Every row gives one point. Before rounding, the points of a table are all equally far from one centre. They may lie mostly on one side of it. Write the centre, to within rounding.

Points (7 x 3):
-63  40  -13
-32  -25  24
-22  58  -49
-54  42  15
-26  62  21
-31  56  26
-32  23  43
Centre: -9  16  -11

Points (13 x 8):
-77  -18  -50  -32  -3  6  47  -29
-14  -61  -68  -37  -4  19  25  -35
16  -39  -1  -23  7  -41  6  -16
-46  -27  -54  -63  37  16  47  -15
-16  -57  -44  -40  -15  -12  32  -5
-23  -71  -43  -31  10  -30  14  -33
-58  -21  -71  -18  24  -3  3  -79
-15  -19  -35  -36  -28  21  63  -9
-62  -19  -52  -46  40  -11  58  -22
-54  -36  -36  -3  7  -23  62  -14
0  3  -64  -59  -17  31  43  -31
-55  -51  -46  -30  10  -38  12  -54
-53  -53  -53  -44  8  -22  27  -21
Centre: -16  -5  -31  -22  17  -2  23  -41

Points (17 x 12):
-13  16  2  35  0  17  50  -56  42  41  53  25
5  -11  17  29  -46  -8  43  2  57  88  72  7
-24  -28  -20  20  -25  34  34  40  57  73  -24  44
-41  -19  -40  13  1  35  28  -9  60  53  33  19
54  -21  7  76  -10  -8  40  33  36  31  47  46
9  -10  9  7  -41  19  26  30  82  71  13  61
-31  -17  8  -13  15  19  62  35  48  40  36  49
13  -5  9  44  -48  5  26  64  3  58  7  79
-28  -11  13  25  -8  5  53  1  18  -3  56  76
-5  -30  -21  37  -25  -56  57  11  15  79  9  36
-20  -18  -27  34  -33  71  50  42  46  30  23  37
4  39  -7  10  -46  -15  28  -17  59  43  41  55
-13  15  9  56  -54  0  56  71  52  52  9  -4
-17  3  -27  20  -15  10  63  35  59  61  56  2
36  32  -23  33  -45  31  41  7  72  35  26  43
16  -17  -48  6  -75  -31  17  0  34  73  46  11
-23  27  -19  17  -6  16  65  7  43  37  38  55
Centre: 13  -18  16  10  -31  10  21  6  6  24  6  -1

Points (25 x 18):
40  0  47  -16  52  -3  73  -6  46  -61  -9  26  -31  -27  24  18  0  14
-14  23  10  1  48  9  39  -24  31  -60  3  4  -37  2  40  14  -19  -48
8  -17  28  -25  35  19  42  -26  36  -44  14  58  -34  -9  9  -17  -12  -38
-25  2  29  -27  95  -4  17  -31  24  2  -33  -9  -11  -10  16  -13  -44  -48
36  -5  24  -24  53  2  18  13  65  -5  13  13  -20  -45  -6  -2  13  -60
63  24  8  -7  16  -12  55  34  63  -39  -24  -37  2  -20  -9  -5  -31  -16
34  59  18  -39  52  16  59  11  47  -53  13  2  -13  12  28  -33  -8  -41
43  6  2  -31  45  -5  7  -12  30  -36  -45  -16  -35  -7  60  16  -41  -33
3  49  17  6  28  15  76  13  50  10  7  25  -27  -14  -4  -1  23  -4
-11  42  33  -49  13  33  67  -3  47  -48  6  20  -6  15  24  -1  10  5
-9  -5  32  -7  65  3  49  9  39  -45  -13  -8  -43  18  -15  -47  -28  -36
43  9  36  -25  36  33  25  -12  53  -64  23  -18  -26  -25  -15  -39  -23  -43
41  51  19  -6  33  23  61  8  37  -34  7  24  11  47  9  -4  -5  -48
35  2  40  -24  31  51  61  -14  21  -82  -15  5  6  -21  11  -3  -37  -24
6  17  38  -16  67  55  7  -10  4  -67  9  -14  26  -40  2  -33  -5  -29
52  3  50  -22  31  50  52  -28  42  -36  -7  20  -12  -4  34  -65  -25  17
42  34  25  -23  30  37  54  -3  57  -55  12  15  -13  -24  33  -19  6  -42
33  -22  5  -8  59  23  68  14  19  -58  -8  -11  -48  -4  3  19  -26  -36
57  24  11  -7  15  5  59  -36  42  -41  6  35  -34  -8  34  -40  -11  -12
11  26  11  -1  43  32  18  1  -7  -40  -3  54  -15  24  49  1  -12  -34
61  -37  -6  -5  36  -20  42  5  21  -51  -44  7  -33  -4  17  -5  -18  10
5  30  73  -22  57  1  44  -9  30  -31  -9  1  3  -14  69  -29  -26  -56
56  45  24  -16  22  33  67  -28  30  -54  -10  24  22  26  18  8  -7  -24
10  -18  31  36  55  -5  40  -1  15  -64  15  -23  0  -3  -38  -17  -51  -21
-21  20  66  -12  45  28  43  -16  -11  -50  -19  -10  -35  -9  -5  -31  -1  -43
Centre: 26  5  30  -18  37  2  31  -7  7  -4  9  -16  4  -1  13  -7  -14  0

Points (31 x 24):
-53  18  -60  64  38  -15  28  70  31  -7  -4  -4  53  25  -4  -18  5  36  -53  3  -1  34  6  -39
32  -43  -41  -9  11  -9  14  -12  -30  30  24  11  2  -8  44  -28  10  10  -17  -33  4  78  16  -7
-20  15  -21  3  35  -3  44  51  -56  -38  -8  -2  -7  53  8  -26  -7  -10  -23  -44  -18  38  -15  12
16  -2  -89  -7  76  8  55  39  -26  -1  15  23  19  14  -1  -29  -19  -1  -25  44  -13  28  -3  -32
-47  -11  -80  17  35  -5  4  39  -61  58  32  -42  45  19  -4  -36  19  44  -49  35  17  39  10  -2
-9  -18  -60  0  38  14  12  -19  -4  -46  16  -4  27  8  16  -94  8  7  -47  3  -43  48  15  -20
-18  22  -53  53  6  -32  26  31  -49  0  6  -18  3  10  -8  7  20  32  -12  -34  -48  11  22  -6
-27  47  -34  4  21  0  83  44  -41  -7  0  16  5  18  41  -14  -21  33  4  -10  -18  36  36  -2
-7  8  -90  14  50  23  1  9  -6  -16  46  26  41  5  10  -55  15  38  -43  -18  2  25  39  -27
-17  67  -55  1  6  -26  18  34  -31  61  -9  -3  15  25  58  -41  -4  47  -37  -27  -12  19  1  -20
-5  12  -29  34  68  0  41  19  -37  -45  32  -6  -3  4  2  -4  -18  28  3  -11  19  71  11  -53
-33  25  -36  -11  0  0  -50  64  -77  -52  3  15  16  -21  26  -48  9  48  -17  -9  -31  59  13  -5
32  -20  -50  2  51  -38  51  26  -21  -35  -14  -21  21  29  18  -18  32  16  -54  43  6  -3  5  25
51  -1  -75  53  7  -5  35  30  -4  9  -2  -27  5  38  -10  -27  30  42  -44  32  -2  32  22  -48
8  -6  -50  40  37  -47  32  62  -3  -39  39  -18  24  -6  6  -55  22  63  10  -10  -16  68  24  -5
3  16  -56  20  47  4  36  38  -19  4  -19  27  48  51  -1  -35  20  44  -41  30  -4  51  48  -38
-22  -1  -58  5  37  -13  -20  42  1  -17  -1  49  6  49  -29  -58  15  33  -19  34  -16  52  33  -27
-8  5  -93  44  -1  -19  17  24  -69  -18  -1  -12  28  24  29  -43  -3  14  1  12  -7  83  2  -29
-22  15  -5  8  52  -19  46  -8  -38  -37  -14  -2  62  52  33  -22  7  -14  -31  49  -25  50  17  -39
-4  -4  -22  -18  41  29  9  12  10  -59  37  26  6  62  17  -43  0  38  -17  19  -59  18  40  5
-57  39  -40  2  30  -7  78  61  -28  -23  6  6  -3  17  -11  -15  9  25  -49  34  26  40  7  -12
-33  -12  -26  42  57  -58  28  2  -33  2  32  -1  27  -18  30  -54  19  55  -36  42  -34  40  7  -47
-2  16  -61  -35  -8  -18  17  28  -49  -30  74  47  51  8  0  -71  30  30  -31  12  -21  21  12  -37
8  -9  -39  23  63  -20  3  95  -25  7  -8  3  42  57  -3  -41  14  69  18  20  1  54  17  5
24  2  -85  36  39  -7  49  57  -31  32  2  -11  17  15  -3  -46  22  38  -15  18  -20  52  33  -4
17  13  -73  -18  24  -6  65  44  -29  -44  16  -7  46  -18  26  -49  36  20  -30  -5  20  36  -1  -51
-14  16  -52  -10  4  -50  56  20  -48  -32  4  4  56  4  19  -7  -8  0  -35  11  -9  42  57  -22
-28  17  -45  31  15  25  20  38  -25  -45  34  24  1  63  16  -89  -13  29  -13  -23  27  8  -7  -43
-7  -44  -36  8  22  -1  10  35  -47  -55  -24  31  35  40  28  -57  1  60  -49  6  13  48  20  0
-10  -3  -35  5  47  10  37  -4  -32  -22  3  15  6  -19  30  -73  35  30  -27  -18  15  57  24  -28
-36  -4  -48  40  81  -6  27  17  -47  -6  10  -16  -19  29  -4  -27  7  32  0  26  -21  34  21  -10
Centre: 2  10  -3  9  -1  8  -5  38  -9  -1  27  -14  38  3  16  -29  -15  21  -17  31  -1  22  -17  -6

Points (29 x 24):
-34  12  -60  -1  -13  4  -33  -28  14  -46  -16  -61  -76  -16  3  -1  6  56  -47  32  -16  38  48  -14
-49  -6  11  6  -6  15  -15  -23  -6  15  -37  -27  -80  -11  -27  -29  -20  9  -22  17  5  14  24  -20
-2  7  -23  23  1  -22  -1  -21  74  -15  -26  -67  -53  -37  11  -30  -13  50  -8  45  -44  -23  64  -21
-4  3  -38  0  17  -6  -14  -22  21  10  -27  -84  -86  -28  15  -26  -61  16  -15  3  -14  24  25  29
3  8  -56  -32  -10  -12  14  -47  54  -37  -25  -51  -68  6  21  -56  -40  29  4  38  -3  4  38  22
-29  14  -21  -27  1  -28  -21  -36  28  -29  -2  -55  -89  -12  -22  -34  -55  60  22  62  -37  0  42  1
-47  -1  -14  -7  1  19  -43  -29  69  -13  5  -66  -70  -6  35  -56  -15  27  -27  17  -37  -4  53  -13
7  10  -22  7  -31  5  -55  -4  39  -31  -10  -54  -26  -49  2  -47  -29  44  -27  2  -22  -4  87  -3
-6  16  -69  -9  -21  20  -14  -30  46  -11  20  -82  -76  -16  13  -60  -12  44  0  65  -13  9  24  50
-2  40  -6  -7  -33  11  -21  -75  35  -43  44  -46  -70  -4  -2  -47  -24  20  -30  14  -60  -10  59  -5
20  5  -6  31  -11  -13  -26  -48  57  -39  10  -42  6  -7  30  -32  -49  44  -23  31  -22  21  51  -24
5  17  -23  -13  -12  -1  -44  9  49  -25  4  -47  -82  -4  37  -41  -36  22  -30  -1  -57  -6  80  23
-7  -51  -15  -19  32  -17  -17  -36  45  -21  31  -66  -73  -6  0  -38  -1  48  -2  48  -11  -17  49  7
-7  -34  -7  8  -51  -21  -36  -55  10  -22  24  -59  -46  1  43  -53  -37  40  -40  22  -27  16  61  23
35  37  11  24  -5  -16  -36  -45  -20  -31  -28  -69  -36  19  -2  -51  -61  58  13  10  -26  -2  56  17
3  22  -12  2  23  38  9  -48  44  -39  9  -60  -60  6  37  -42  -3  52  10  -22  -21  21  50  -2
2  9  -12  -6  -15  7  -39  -38  18  -13  1  -33  -69  -2  -5  -59  -29  -23  -45  24  -70  -19  35  -1
38  9  8  12  4  -2  -61  -49  67  1  7  -75  -52  -8  18  -26  -45  23  -10  64  -22  3  49  3
-3  34  3  19  1  -7  -5  -45  58  -25  4  -30  -55  30  15  -47  -30  -2  -18  13  -72  19  58  52
6  16  -34  3  5  15  -57  -41  28  -10  -3  -36  -63  -5  39  -47  -19  34  -7  -4  -28  8  32  -36
-16  -11  -43  8  5  26  -23  -9  56  -15  9  -53  -69  -22  16  -37  -8  41  -36  24  -19  -3  70  -42
19  -6  -4  8  6  -21  -19  -70  42  -16  -7  -38  -36  -2  56  -38  -33  26  5  40  -9  32  38  15
4  -8  -23  -9  -10  3  5  -21  57  -25  14  -95  -92  -46  1  -30  -9  8  -28  9  -1  -25  50  25
-2  31  -19  7  0  10  31  -25  90  -43  5  -55  -40  -14  27  -43  -5  68  -29  18  -41  6  31  18
35  24  -27  16  -6  -20  -3  -27  18  -39  18  -51  -34  -27  72  -16  3  29  7  38  -12  33  61  14
-18  18  -30  0  -15  -31  -27  -33  40  -54  12  -88  -88  10  13  -23  -67  73  -19  23  -30  -14  68  26
-27  -3  -48  22  -15  20  -31  -31  34  14  13  -45  -14  18  -3  -70  -38  15  -38  23  14  2  56  -38
23  8  -35  5  -23  6  -27  7  64  -26  -4  -54  -78  -6  -1  -68  -12  19  -25  -7  -20  -29  19  6
37  26  -17  12  -18  34  -16  -28  48  -8  -17  -53  -45  -20  -9  -42  -68  40  13  34  -34  -1  84  0
Centre: -11  24  -9  -2  -16  4  -7  -12  13  -5  13  -60  -28  20  0  -2  -15  33  -15  30  -15  -14  37  20

Points (31 x 24):
-11  1  1  11  -18  18  -24  -14  -11  -29  6  -14  -60  -41  -9  53  9  -19  68  -5  39  -34  -30  -34
7  13  1  23  9  -1  -62  12  -28  8  -30  -58  -62  -21  -25  72  -13  -10  70  27  20  -52  -30  -21
10  -3  22  24  8  4  -53  21  -14  -14  -17  -60  -25  -55  -27  55  3  -46  89  -2  33  -13  -11  -22
-10  1  3  35  1  -11  -36  24  -22  -34  8  -48  -32  -24  -11  35  -5  -24  53  21  54  -19  -53  -15
36  -16  10  27  -31  12  -34  22  0  -21  -15  -37  -38  -2  -17  57  0  -43  71  10  28  2  -27  -35
47  7  13  34  5  -31  -41  25  -18  -5  -17  -18  -47  -28  -2  36  7  -21  75  15  33  -8  -71  -10
7  20  11  29  14  24  -51  6  -25  -24  -7  -20  -21  -27  -29  62  18  1  67  22  38  -12  -35  -47
5  13  23  33  -28  29  -57  15  -32  -7  -17  -22  -37  -38  -31  53  14  -37  48  27  32  2  -41  -21
3  -1  -22  24  13  4  -26  24  -33  -28  -20  -25  -40  -30  -46  34  24  -39  71  -3  1  15  -6  -57
4  -9  18  10  -10  7  -20  11  -44  -40  -9  -31  -48  -11  -5  64  12  -24  76  13  62  -27  -22  -23
32  10  -11  34  -9  -4  -43  32  -51  -33  -37  -36  -43  -31  -33  62  3  -22  60  12  35  -13  -37  -44
-9  -6  6  14  8  -5  -20  41  -35  -27  -15  -32  -62  -12  -39  75  8  -56  69  12  19  -26  -23  -29
26  29  -23  28  -10  -14  -24  12  -10  3  -9  -14  -41  -23  -12  63  11  -4  59  56  42  -19  -37  -48
22  -1  -9  41  22  21  -13  -36  -9  -12  -10  -63  -57  -20  -22  52  -19  -64  57  1  21  -52  1  -5
20  -2  -23  44  -9  0  -20  34  -34  -40  -19  -31  -40  -27  -28  65  0  -32  77  2  34  -22  -28  -35
30  3  -20  36  0  -32  -33  21  -27  -14  -21  -50  -48  -27  -13  33  -2  -55  81  42  38  -10  -23  12
6  -5  1  -2  27  2  -76  24  -35  -40  -14  -34  -33  -38  -38  35  23  -34  64  5  35  -23  -15  -14
22  21  12  31  4  -10  -37  30  -21  -28  -15  -19  -26  -31  -30  76  4  -22  95  -3  46  -10  -11  -16
-15  -17  -5  40  6  -20  -20  -5  -26  -16  -32  -31  -43  -12  10  71  27  -44  87  3  43  -1  -54  -20
14  4  -13  40  -9  -2  -40  17  -36  -30  -25  -13  -35  -9  -41  52  -3  -55  50  28  44  -24  -52  -39
11  1  -21  15  10  9  -19  -6  -19  -5  12  -37  -23  7  -15  47  5  -17  75  32  43  -19  -49  -28
34  39  -13  34  0  19  -24  -9  -15  36  -25  -42  -30  6  -42  71  -4  -16  54  12  35  -37  11  0
20  29  7  31  -10  -11  -11  8  -28  -9  2  -49  -12  -37  -18  43  -5  -43  78  28  38  -25  -48  -42
-1  -8  -8  26  2  2  -4  14  -24  15  -19  -36  -62  2  -20  61  -6  -42  58  33  47  -13  -49  -27
23  -1  5  17  10  0  -55  21  -42  11  -13  -58  -60  -17  -31  45  1  -41  69  29  19  -30  -47  -11
8  -37  -13  31  -3  22  -30  -7  -17  -39  -31  -24  -31  -29  4  69  37  -16  47  43  45  -11  -30  -37
27  18  18  15  7  -14  -36  7  8  -31  -24  -49  -61  -28  2  38  -1  -25  67  25  43  -7  -44  -1
24  -17  -22  22  38  8  -17  7  -25  -21  -17  -60  -55  -15  -2  68  2  -38  76  18  31  8  -29  -12
5  -17  17  20  -17  13  -34  -9  -46  -14  4  -59  -45  -10  -24  66  18  -34  57  4  21  5  -32  -47
0  18  -1  22  -10  -33  -33  20  -21  -20  -38  -50  -51  -32  -19  54  -8  -32  69  18  35  -32  -54  -47
0  -19  -19  24  -14  -8  -41  28  -30  9  -26  -38  -37  -35  -29  51  2  -56  94  20  5  -28  -38  -21
Centre: 12  2  6  23  14  -21  -27  -4  -29  3  -28  -14  -17  -21  13  47  4  -33  24  5  2  -25  3  -16

Points (27 x 24):
46  5  45  -53  -58  16  42  -28  -19  -9  -27  -30  -5  25  -65  -22  29  12  62  43  -24  -22  -6  -8
39  37  -18  -34  -65  8  -14  -7  -13  -50  -24  -48  -28  10  -63  -26  41  -20  47  -8  -24  40  -1  -2
-1  47  9  -70  -47  38  29  5  -40  -4  -23  16  -19  -13  -39  -9  21  -21  26  45  -18  -14  -19  -3
40  7  16  -11  -57  24  27  0  -15  -34  -40  -50  -55  9  -40  -9  58  14  49  49  -32  -11  -26  29
20  18  -14  -43  -79  65  9  -10  -17  -62  -29  21  -18  24  -32  -21  7  17  5  60  -29  -3  -13  -11
50  -10  -1  -15  -55  17  -25  22  -39  -1  -32  -21  -26  -37  -62  -13  56  28  26  44  -41  7  -7  -15
15  45  0  -33  -88  -10  20  -26  -62  -26  -25  -28  -36  -8  -26  17  31  16  24  46  -20  17  -5  -15
-6  25  21  -36  -70  39  39  -20  -40  -1  -11  -30  -54  -9  -56  -43  7  10  49  56  -22  -32  15  -37
30  1  21  -42  -56  23  3  -22  -24  -24  -52  -35  -28  2  -53  -16  52  -22  55  14  -68  19  -15  -6
19  8  36  -19  -46  26  -28  -16  -22  -50  -3  21  -50  -20  -49  23  49  37  27  37  -25  16  -18  15
25  3  -41  -29  -52  14  14  24  -48  -26  -17  -37  -61  -16  -74  11  35  31  60  28  -16  -5  -8  20
9  11  28  -31  -66  38  0  -9  -27  -50  -42  -5  -26  6  -60  -21  49  34  39  39  -18  6  -26  9
55  10  12  -15  -32  32  -6  5  -55  -21  -15  -25  -38  -36  -55  -16  59  -22  62  41  -17  -4  1  18
8  31  10  -46  -33  25  -16  9  -17  -95  -9  -15  -46  -2  -52  21  8  11  48  30  -29  15  -8  4
49  15  21  -30  -93  38  42  1  -24  -27  -3  -9  -73  -19  -28  25  28  5  23  49  10  3  22  -15
28  18  26  -51  -54  36  23  13  -11  -60  -10  -14  -64  18  -46  -42  41  -13  28  73  8  3  5  -2
9  23  15  -40  -38  4  -25  11  -22  -12  -44  -37  -18  -14  -48  -11  30  4  36  46  -38  -2  4  21
46  -16  17  -59  -79  14  21  6  -26  -46  -25  -31  -28  18  -48  12  33  3  55  37  -18  12  -23  22
31  60  -6  -18  -73  25  9  0  -28  -33  -14  12  -48  3  -72  -4  38  14  48  35  -55  20  9  1
19  -9  14  -64  -20  25  15  -1  -70  -46  19  -18  -41  -23  -53  -10  52  24  56  22  -71  -40  -20  11
27  -2  29  -42  -34  48  -9  8  -31  -56  -6  -13  -40  -3  -70  -10  21  44  35  52  -35  16  -13  2
44  30  -4  -46  -58  -12  10  13  -23  2  -30  -9  -6  -10  -52  24  3  19  22  32  -18  34  5  5
39  26  -14  -62  -63  -10  18  -37  -46  -11  -46  -25  -45  -3  -43  -8  15  14  44  44  -14  24  10  -13
4  26  24  -31  -57  38  7  -13  -51  -16  -48  -20  -23  17  -20  -25  29  21  62  38  -51  13  2  -2
-6  56  -22  -48  -38  31  5  10  -14  -30  -6  -45  -55  13  -60  11  13  -5  59  23  -27  11  -20  -24
40  23  22  -73  -69  22  12  5  -41  -28  -13  -35  -28  9  -43  -9  57  12  45  43  -45  -8  -8  8
23  14  -7  -39  -55  62  22  -19  -60  -50  -38  -25  -35  43  -43  19  34  23  13  30  -56  -2  -5  -20
Centre: 25  -12  -9  -9  -28  -3  22  -5  -16  -33  11  4  -34  10  -18  -17  24  0  23  -2  -23  -23  5  -31

Points (30 x 24):
-62  -23  -45  24  -29  16  -7  -36  -18  19  25  39  -45  -35  -24  38  14  -20  -3  64  16  3  42  -10
-47  -19  -36  72  -20  -33  11  4  46  -1  31  52  -38  -19  1  22  23  11  28  26  3  11  17  -1
-42  -8  -11  60  2  11  27  -1  -28  21  -24  53  -46  -15  14  53  2  9  29  53  2  3  -9  -25
-18  -31  -39  75  -12  -12  15  4  22  41  10  68  -30  -22  9  28  35  26  -3  49  -5  -21  22  10
-48  -38  -41  51  17  15  35  -17  33  36  58  44  -8  -7  7  75  3  -23  -31  33  13  -22  9  -22
-15  -25  -55  35  -28  -8  -2  -36  24  30  -19  43  -46  4  5  60  11  27  4  70  11  -10  40  -19
-11  -13  -65  41  29  16  4  -18  24  37  26  40  -40  -31  35  57  3  -27  17  52  -7  -23  17  12
-15  -31  -5  52  -9  -4  18  -41  39  50  27  52  -46  -26  -10  52  -9  26  -2  36  -31  1  12  4
-55  -11  -36  14  10  -23  10  -15  33  39  19  40  -95  -9  -11  23  -12  -11  10  16  -32  12  13  17
-41  -4  -69  27  -25  -13  34  1  26  45  1  48  15  -54  11  30  31  -5  8  36  9  18  52  -6
-51  -27  -22  35  -17  7  16  47  29  -15  35  67  -13  -14  5  37  4  -20  0  60  -15  -4  -12  -29
-19  19  -34  35  9  -26  7  -7  17  15  23  48  -30  9  53  30  -7  30  0  66  -16  -18  40  5
19  -19  -41  49  8  -13  10  7  15  52  24  46  -44  -6  1  61  5  -7  -10  16  -33  -4  71  -13
-77  -47  -68  52  -3  0  5  -1  15  29  3  41  -44  -17  -1  67  11  -7  1  49  -20  -4  37  3
-64  -27  -18  50  10  21  16  -18  22  43  -5  33  11  3  10  31  14  18  -47  37  -43  -11  -1  -26
-17  -34  -24  42  17  -11  10  22  35  3  21  44  -17  -14  10  65  9  22  -4  63  -8  -36  43  -7
-37  -7  2  39  6  5  6  19  22  43  -12  24  -8  -15  -1  94  21  25  -11  60  13  27  36  -2
-41  -24  -34  34  -12  32  -10  4  -4  31  45  9  -21  -47  38  49  12  20  -13  47  -24  -2  -6  39
-15  -25  -7  69  -15  -46  9  -5  13  30  1  54  -23  -1  -12  48  21  18  -3  33  4  31  49  19
-14  -8  -20  82  -34  20  -5  1  35  49  18  25  -3  -11  7  32  -4  -14  -5  64  -16  15  54  6
-39  -12  -4  73  2  1  7  -7  30  66  2  63  -30  -33  17  47  17  -18  -18  29  2  -5  34  10
-19  -31  -37  55  -7  7  8  32  18  -9  29  43  -21  -23  9  70  23  3  -2  62  -18  -22  34  6
-47  -7  -28  58  -3  -12  8  16  16  17  11  58  -18  -27  12  32  -3  -12  -14  11  -59  -15  44  -31
-45  -12  -34  66  -10  -9  7  10  37  51  22  72  -4  -10  19  49  32  9  -22  51  -7  41  31  0
-17  -27  -27  68  -9  6  10  9  52  -1  10  11  -11  -10  11  63  -5  -24  -1  63  14  -16  47  5
-19  -36  -38  51  -2  -13  14  21  13  19  34  51  -38  -30  -26  50  27  -29  -3  70  -8  -5  -14  -2
-19  -22  -27  63  8  0  39  5  21  44  32  46  -26  20  6  18  3  -6  -24  80  -16  -25  30  -29
-43  -13  -59  46  -21  -30  -18  -38  -29  37  29  36  -29  -16  11  19  5  -11  -1  56  -33  6  31  -5
-25  -17  -54  63  -7  -4  11  10  24  67  18  72  -34  12  -12  86  -11  0  4  30  -15  7  44  11
-27  -64  -45  32  -9  27  4  11  18  18  14  49  8  -25  -13  52  -6  9  -13  72  -5  -31  43  -9
Centre: -24  -15  -36  15  -9  9  11  5  8  29  13  26  -17  5  3  30  -8  -1  -7  16  8  12  11  -4

Points (27 x 24):
75  -51  33  -37  8  -13  -14  -46  53  23  23  -7  -20  22  48  21  71  34  16  -1  11  8  11  -40
27  -9  45  -17  -11  28  -51  -18  11  17  21  -14  -20  -22  14  64  54  64  -13  -2  7  62  0  -30
-11  -72  11  -29  -70  15  -20  -38  67  46  19  -15  -29  27  21  63  24  29  14  42  9  28  13  -20
29  -21  49  -52  21  -28  -37  -47  18  44  4  -10  -8  14  11  84  16  57  4  34  2  36  -4  -6
24  -70  55  -72  23  5  -31  -45  32  48  43  -12  -31  -4  44  71  18  15  32  14  9  14  29  -10
7  -33  58  20  -23  15  -22  -65  19  30  -17  -8  -31  -28  33  55  4  49  -33  49  11  33  30  -5
-21  -53  27  -22  23  -5  -6  -57  44  79  -8  -30  -9  11  28  80  40  30  -4  29  -5  27  0  -37
3  -57  27  -17  -11  31  20  -43  54  13  -34  -28  -30  -7  39  34  44  18  6  38  -18  68  13  0
29  1  48  -1  16  2  -22  -34  68  19  -6  4  -9  -18  56  62  -4  38  1  23  -16  34  -4  11
44  -52  63  -26  -8  -41  -13  -39  31  1  -6  15  -47  24  28  54  37  40  6  40  0  60  4  -24
33  -45  49  -28  25  -14  -33  -92  50  44  24  15  -16  -28  35  65  53  14  -37  11  -15  82  28  2
20  -36  32  -12  35  -16  -48  -2  72  -9  -9  -6  2  -63  18  15  27  26  -31  23  -50  59  -3  5
28  -56  25  -13  27  -21  -3  -59  21  48  -56  28  8  -35  15  67  47  41  21  27  -39  -2  -1  -26
0  -69  22  0  21  -42  5  -26  30  41  -16  20  0  9  30  47  78  53  26  -9  -54  84  44  -4
11  -43  63  -34  2  -36  -33  -71  54  66  31  -26  -52  1  44  7  62  56  -27  12  -22  51  11  -9
27  -8  52  -47  -15  8  -26  -32  42  34  43  -24  -41  16  37  71  66  -13  -11  35  7  42  13  -29
28  -11  22  -66  5  28  11  -35  38  73  18  -9  -34  -11  15  52  54  75  -14  25  -9  56  46  -20
-1  -26  13  -13  7  6  43  -65  40  49  50  19  -26  10  26  55  29  43  6  38  13  48  -7  -18
-5  -90  57  -51  0  -46  -17  -51  57  29  28  -22  -15  -34  35  73  44  3  -14  12  10  45  -19  -36
67  -31  41  -8  -43  -3  -3  -22  57  58  17  10  -40  23  47  53  33  25  24  31  -46  27  4  -9
35  -54  11  4  -20  9  -41  -36  45  24  -14  -11  -46  -11  64  28  50  59  -9  23  19  58  30  -4
26  -44  61  -59  1  -1  14  -19  40  57  1  26  -39  -17  17  25  68  47  20  54  31  21  41  -30
60  -16  38  -1  -16  -29  -37  -36  11  35  11  18  -53  -28  33  28  48  66  19  16  -51  79  22  -25
-17  -50  54  -38  18  11  8  -13  15  14  0  26  -23  -6  38  45  69  43  21  -11  8  95  31  -1
41  -22  75  -81  -8  -43  -3  -39  68  76  22  7  24  1  12  24  19  26  -14  30  6  49  -4  -21
22  -44  51  1  -46  -23  -16  -81  37  81  -18  14  -38  -41  31  50  36  64  -6  19  -6  32  57  -28
-4  1  37  -27  -18  -30  -16  -55  -5  18  32  -26  -1  -38  30  75  -4  45  -34  30  10  42  -14  39
Centre: -4  -39  14  -40  -26  -23  -14  -25  11  29  21  21  9  -21  34  18  34  15  -19  11  -32  19  33  -15
